Rows are points. Each copy is the shape, with its points in the same order, stretched, turned, moved and blurred by noise. Some copies are also mirrored. Which?

Shape (9 x 3)
-28, -28, -43
-3, -21, -49
85, -3, -15
39, -37, -51
13, 20, -31
-11, -1, -14
-25, -30, 37
-1, 24, -34
-27, 3, 146
Copy 1 (9 x 3)
-33, -32, -64
-39, -2, -57
-41, 74, 12
-69, 20, -37
-7, 26, -44
-6, -2, -36
6, -38, 13
-3, 18, -47
83, -49, 100
Copy 1 is: mirrored
Copy 2 (9 x 3)
-21, 8, -51
0, 24, -50
75, 36, 4
42, 29, -54
4, 37, -9
-8, 5, -13
-6, -55, 8
-8, 35, -13
-3, -120, 114
Copy 2 is: only turned
Copy 3 (9 x 3)
-43, 8, -27
-20, 22, -36
80, 41, -22
25, 12, -54
-2, 59, -6
-16, 26, 5
-4, -28, 38
-16, 61, -3
37, -46, 143
Copy 3 is: only turned
Copy 4 (9 x 3)
46, 53, 20
51, 35, -2
60, -51, -46
89, 4, -15
11, 11, -22
10, 15, 9
4, -8, 58
10, 23, -23
-91, -78, 89
Copy 4 is: mirrored

Shape (7 x 3)
11, 66, 32
-45, -1, -71
42, 68, 31
-25, -4, 7
50, 56, 33
-29, -52, -5
-54, -9, -2
Copy 1 (7 x 3)
-62, 30, 14
-32, -31, -105
-46, 51, 20
-17, -32, -21
-24, 51, 26
23, -60, -31
-31, -61, -38
Copy 1 is: only turned
Copy 2 (7 x 3)
23, -45, 70
-7, -84, -55
72, -39, 62
-23, -22, 10
63, -13, 63
-48, 9, -27
-52, -38, -8
Copy 2 is: mirrored
Copy 3 (7 x 3)
4, 80, -33
-83, -37, -8
34, 74, -48
-27, 7, 19
38, 66, -41
-32, -32, 47
-52, 8, 37
Copy 3 is: only turned

Shape (9 x 4)
-58, -14, -21, -35
-23, 68, -45, 96
43, 6, 6, 25
2, -20, -27, -8
-41, 28, -5, -38
-39, -17, 0, -37
-35, -18, -1, -14
-8, 14, 5, -12
156, -1, -48, -12
Copy 1 (9 x 4)
-16, -73, -45, -51
-17, 75, -81, 52
20, 20, 34, -2
-17, -29, 3, -17
16, -37, -58, -61
16, -75, -26, -42
5, -58, -22, -30
17, -17, -17, -38
-9, 81, 143, -50
Copy 1 is: mirrored
Copy 2 (9 x 4)
14, -35, 26, -79
91, 63, -22, 3
12, -10, -24, 17
-4, -28, -29, -23
10, -32, 54, -33
5, -53, 30, -52
24, -55, 10, -53
8, -24, 20, -14
-73, 19, -95, 65
Copy 2 is: mirrored

Shape (7 x 4)
61, 2, -17, 66
12, -10, -19, 11
49, 38, -13, -14
2, 12, 35, -53
-6, -12, -31, 58
40, 17, 71, -46
53, 90, 13, 5
Copy 1 (7 x 4)
13, -73, -2, 101
7, -26, -16, 29
21, 23, -10, 70
40, 57, 13, -11
-31, -69, -9, 36
76, 57, 39, 22
-3, 43, 31, 92
Copy 1 is: only turned
Copy 2 (7 x 4)
75, 15, -68, -1
22, 6, -4, -26
51, 59, 11, 3
9, 21, 69, 11
17, -3, -65, -22
57, 21, 67, 53
62, 88, -14, 49
Copy 2 is: only turned
Copy 3 (7 x 4)
29, -15, -10, 111
13, 3, -13, 50
-32, 31, 36, 61
-27, 9, 41, -21
44, 20, -48, 51
-3, -24, 83, -12
-13, 75, 89, 68
Copy 3 is: mirrored

Shape (12 x 6)
3, -30, 4, -18, -63, -12
52, 46, 64, -21, 15, -45
61, 62, 109, 14, -67, 26
67, -43, -21, 12, -9, 43
-81, -52, -13, 50, 56, -1
-55, 11, 26, -25, -28, -4
-26, 80, 20, 63, -14, 4
19, -9, 73, 20, -78, -16
-39, 13, -37, 2, -1, 2
46, 43, -58, -39, 9, -30
-23, -43, -16, -18, -31, 40
-2, 43, 40, -14, 66, -100
Copy 1 (12 x 6)
47, -47, -74, -2, -13, -33
81, -18, 29, 27, 22, 42
59, -90, -50, 34, 34, 102
20, -51, -27, -8, -100, 7
-89, -19, 8, -15, 32, -67
6, -8, -46, -20, 56, -4
-62, -4, -43, 55, 65, 61
48, -96, -68, 35, 16, 9
-17, 18, -37, 1, 12, -7
51, 47, 1, 16, -47, 20
11, -29, -54, -40, -21, -28
41, 19, 69, 40, 56, -2
Copy 1 is: mirrored
Copy 2 (12 x 6)
-49, -61, 8, -5, -36, -1
92, -21, -22, 7, -37, -35
58, -53, 83, 21, -65, -51
-19, -28, 22, -49, 30, -73
-73, 27, -29, 57, 52, -32
-24, -23, 17, 29, -26, 39
4, 56, 31, 24, -25, -30
-33, -84, 32, 23, -73, -32
-32, 33, -5, -4, 9, 10
30, 27, -45, -73, 3, -13
-64, -24, 32, -13, 21, -6
64, 8, -84, 30, -24, -11
Copy 2 is: mirrored
Copy 3 (12 x 6)
46, 2, 6, -39, -20, -4
-2, 74, 44, -5, 38, -83
14, 136, 10, 24, -10, 3
58, -11, -48, 49, -32, -27
-18, -97, 64, 52, 45, 40
-29, 5, 25, -39, 11, 7
-4, 37, -11, 24, 98, 28
52, 73, 51, -18, -1, 17
-5, -32, -26, -14, 39, -12
30, -4, -61, -28, 48, -112
5, -30, -37, -8, -31, 22
-13, 14, 92, -20, 103, -92
Copy 3 is: mirrored

Shape (10 x 6)
39, -5, 20, 57, -42, -16
24, -13, -11, 28, 31, 25
18, -42, 31, -63, -44, -83
65, 25, -30, -16, -51, 33
-33, -30, -10, -58, 104, 41
-6, 31, -7, 41, -27, 80
22, -2, 6, 24, -48, -32
7, 48, 32, 41, -23, -76
-14, -15, 40, -28, -23, -35
-58, -41, -63, -57, 45, 26
Copy 1 (10 x 6)
44, -16, 87, 38, -2, 20
17, -10, 5, -15, 48, -6
3, -11, 73, 3, -121, -40
88, -36, 0, 35, -6, 9
-42, 33, -88, -85, 38, -55
54, 22, -24, 19, 60, 70
33, -22, 72, 20, -42, 23
50, 0, 102, -38, -79, 45
0, 27, 40, -7, -70, -1
-63, -29, -92, -74, -3, -17
Copy 1 is: mirrored
Copy 2 (10 x 6)
-6, 8, 46, 52, -35, -57
26, -12, 15, 40, -26, -19
-3, 52, 37, -54, 36, -67
54, 48, 35, 51, -98, -56
59, -29, -25, -24, 32, 76
5, -9, 32, 46, -95, 15
-29, 19, 31, 16, -25, -75
-48, 49, 0, 68, 8, -54
-21, 34, 37, -27, 16, -21
24, -19, -48, -53, -21, 13
Copy 2 is: only turned
Copy 3 (10 x 6)
54, -21, 5, 66, 49, -12
-13, 38, 20, 73, 33, -7
-25, -52, -22, -29, 86, -11
25, -20, -54, 61, 2, 40
-104, 93, 37, 18, 21, 5
73, 59, 4, 60, -6, 47
43, -22, -8, 32, 45, -14
66, -47, 29, 9, -4, -52
2, -8, 11, -18, 51, 8
-67, 110, -26, 0, 40, 1
Copy 3 is: mirrored

Shape (11 x 8)
3, -75, -8, -71, -14, -43, -11, 2
9, 52, 30, 54, 14, 3, -17, -11
41, 33, -41, 4, 22, 74, 6, 19
9, -46, 69, -21, 29, -41, 41, 17
67, 39, -32, -2, -10, 88, 19, -69
17, 0, -36, 78, 11, 21, 62, 3
-41, -88, 9, -86, -49, -2, -23, 38
-14, -40, 1, 21, 35, -6, 19, -53
-40, 36, 3, -36, 63, -44, 1, 42
-61, -48, 57, -88, 11, 16, 0, -7
61, 13, -16, 40, 55, 94, -28, -31
Copy 1 (11 x 8)
67, 20, 39, 0, -34, -2, 21, 19
-50, 3, -19, 50, 35, -25, 9, -19
-60, 26, -11, 32, -22, 59, 62, -29
31, -48, -4, 25, 63, -26, 35, 25
-65, 30, -6, 18, -41, 13, 86, -89
-38, 16, -97, 1, 26, 1, 46, -13
46, -23, 50, 9, -89, -7, 6, 55
24, -2, -21, 3, 6, -4, 3, -48
-11, -2, 57, -22, 48, 48, -15, 39
10, -73, 79, -3, -41, 10, 6, -11
-39, 34, -22, 81, -37, 53, 41, -99
Copy 1 is: only turned
Copy 2 (11 x 8)
30, -45, 100, 4, 20, -94, -23, -29
13, 48, 0, -14, -27, 58, 19, 9
19, -21, -59, 36, -12, -21, 29, 31
82, 24, 64, -21, 49, -54, 25, 32
27, 33, -94, 49, -45, -38, 29, -46
-29, 23, -36, -44, 8, -30, 62, 13
16, -84, 138, 39, 75, -74, 3, -25
4, 15, -11, -29, 41, -39, -21, -36
19, 33, 45, 12, 25, -19, -25, 85
43, -6, 64, 66, 116, -40, -23, -5
35, -15, -112, -19, -21, 3, -14, -9
Copy 2 is: mirrored
Copy 3 (11 x 8)
-75, -44, -41, -46, -44, 31, 3, 42
13, 30, 77, -12, -24, -4, 32, -10
57, 0, 11, -13, 31, 42, -20, 2
-31, -56, 61, -10, -43, 34, 79, 49
60, 32, -56, 22, 49, 73, 39, -50
15, -34, 81, 12, 75, -10, 45, 17
-55, -30, -53, -34, -56, 11, -47, 101
-56, -15, 61, 8, 14, 56, 38, 0
-23, 8, 61, -107, -39, 17, 0, 90
-53, 32, -14, -24, -69, 59, -13, 101
63, -8, 45, 29, 28, 73, 6, -60
Copy 3 is: only turned

Shape (12 x 8)
6, -29, -33, 58, -3, -40, -76, -9
-18, -5, -29, 30, 21, 78, -9, -19
32, -8, 29, -29, -69, -52, -23, -66
-55, 5, -2, -51, 1, 41, 20, -27
-20, -36, 60, 61, -25, 1, -82, -2
46, 24, -4, -71, -23, 60, 42, -19
35, 9, -24, -31, 4, 30, 10, 22
-52, -6, 17, -17, 21, 23, 73, -1
-22, -47, 9, 8, 62, 22, -73, -1
-41, -133, 12, 51, -49, -37, -75, -5
3, 53, -27, -63, -40, 33, -10, 4
18, 19, -3, -48, -25, 31, 4, -61
Copy 1 (12 x 8)
8, -7, 29, -29, 72, -79, -44, 2
-28, 46, -25, 24, -18, -49, -1, 55
-38, -24, 128, -7, -20, -43, -51, -87
-44, 22, 37, -16, -72, -19, 54, 2
-41, -64, 10, 26, 4, -100, -35, -17
-25, 39, 8, -17, -66, 14, -39, -17
13, 26, -23, -39, 1, 11, -43, 6
9, 27, 0, 18, -48, -2, 58, 6
31, -44, -2, -45, -9, -56, -25, 51
13, -43, 12, -4, 18, -179, 3, -80
-59, 22, 27, -39, -25, 12, -10, -25
-45, 31, 71, -5, -63, -18, -32, -9
Copy 1 is: mirrored
Copy 2 (12 x 8)
25, -20, 64, -14, -76, -14, 25, 0
89, 26, -22, -20, -39, -26, -54, 20
-109, -34, -48, -25, -37, 25, 59, -26
23, -24, -49, -35, 44, -35, 12, 15
37, 14, 11, -29, -39, 33, 62, -19
-48, -11, -84, 36, 14, 7, -73, -3
-11, -5, -9, 56, 15, -12, -66, -4
24, 14, -64, -18, 60, -67, 29, -22
95, -20, 47, -17, 8, -15, -13, -23
14, -68, 3, -27, -106, 4, 141, -21
-30, -28, -12, 32, 22, 13, -45, 54
-39, -17, -64, -18, -10, 0, -35, 4
Copy 2 is: mirrored
Copy 3 (12 x 8)
-63, 50, 8, 74, -25, -1, 52, -8
49, -30, 34, 51, -41, 12, -43, 13
-70, 60, 50, -3, -5, -102, 17, -19
19, 2, 53, -45, -11, 21, -70, -11
-43, 46, 45, 117, 64, 19, -1, 3
85, 26, 32, -42, -22, -69, -45, 26
49, 42, -4, -4, -16, -29, -18, 8
29, -47, -6, -49, 19, 35, -71, -52
6, 9, 37, 47, 29, 56, 9, 77
-153, 30, -41, 78, 13, 3, -20, 19
49, 83, 61, -37, -46, -40, -30, 0
19, 15, 68, -19, -25, -66, -31, 9
Copy 3 is: mirrored
Copy 4 (12 x 8)
42, 37, 8, -62, 19, -55, -12, 62
-14, -26, 28, -34, 92, 7, -12, -20
23, 63, -35, 26, -5, 35, 92, 9
-51, -21, -12, -26, 28, 76, 32, -42
82, -5, 22, -57, -8, -66, 35, -8
-71, 7, 21, 78, 37, 78, 54, -56
-55, 0, 38, 37, 8, 24, 8, -16
-63, -64, -28, 0, 2, 24, 18, -32
10, 19, 26, -89, 7, -62, -22, -61
156, 30, -69, -69, -61, -28, -58, 5
-59, 0, 50, 19, 27, 95, 55, 6
-36, 31, -4, 19, 58, 68, 66, -41
Copy 4 is: mirrored
